Each point is reached from the start by the listed moves, each made once or not at all, plus a little noise. Say if it took an odd or an even number of moves. Then give how often each move was made.

Moves:
(1): [-0.6  2.9 -6.6 -2.3]
(2): [-0.5  3.7  4.8 -2.6]
(3): [ 1.1 -2.9  0.1 -3.6]
Start: [-0.1 -1.5 -2.6 -1.9]
Points:
[  0.0   2.1  -4.0 -10.0] => odd (1, 1, 1)
[-0.6  2.0  2.3 -4.7] => odd (0, 1, 0)
[-0.1  0.7 -9.8 -4.1] => odd (1, 0, 0)

Moves:
(1): [ 1.4  0.0 -5.7 -0.3  2.8  3.2 -0.4 -6.1 -0.9  1.6]
(2): [ 3.1 -3.7  1.1 -3.9  2.0  0.5 -2.6  0.9  0.0  2.7]
(3): [ 2.6 -3.2 -2.1  2.6  0.4  1.7  0.2  0.7  3.5 -0.7]
(4): [-2.7  1.5  1.4  4.6  0.4  2.2 -3.5  0.8 -1.5 -0.3]
(5): [ 3.2  0.3 -0.8 -0.6  4.2 -1.3  2.5  2.6 -1.1  2.3]
(6): [-4.4  0.3  3.4  3.6  2.5  0.0 -0.5  1.7  3.6  0.4]
(7): [ 4.9  2.8  0.5 -1.1  0.3  2.2  2.1 -3.1  1.7 -1.5]
(8): [-5.4  2.4 -0.3 -0.3 -2.0  4.0  3.3  3.2 -0.9  1.6]
(9): [ 0.6 -0.6  2.0  2.1 -4.5  0.6 -0.2 -0.2 -0.9  4.4]
Start: [ 1.8  3.0  1.4 -0.2  1.3  0.8  0.5  3.3  1.7 -0.3]
Points:
[ 4.6  6.4  2.3  7.0 -0.1 10.5  5.0  7.0  2.3  5.2] => even (0, 0, 1, 1, 1, 0, 1, 1, 1)
[ 9.6 -0.4 -4.0 -4.8 10.8  3.3  0.6  0.4  0.0  6.4] => odd (1, 1, 0, 0, 1, 0, 0, 0, 0)
[-1.3  1.8  6.9  0.8  3.2  5.2  2.8 11.6  2.3 11.4] => odd (0, 1, 0, 0, 1, 1, 0, 1, 1)
[-4.0 10.0  0.9  6.0  5.4 12.8  1.5  0.0  3.2  1.7] => odd (1, 0, 0, 1, 0, 1, 1, 1, 0)
[ 2.2  0.8  4.4  0.6  3.8  3.6 -6.0  5.0  0.4  2.9] => even (0, 1, 0, 1, 0, 0, 0, 0, 0)
[-4.8  1.5  6.0 -0.5  3.6  5.7  1.1  8.8  4.9  4.3] => odd (0, 1, 0, 0, 0, 1, 0, 1, 0)
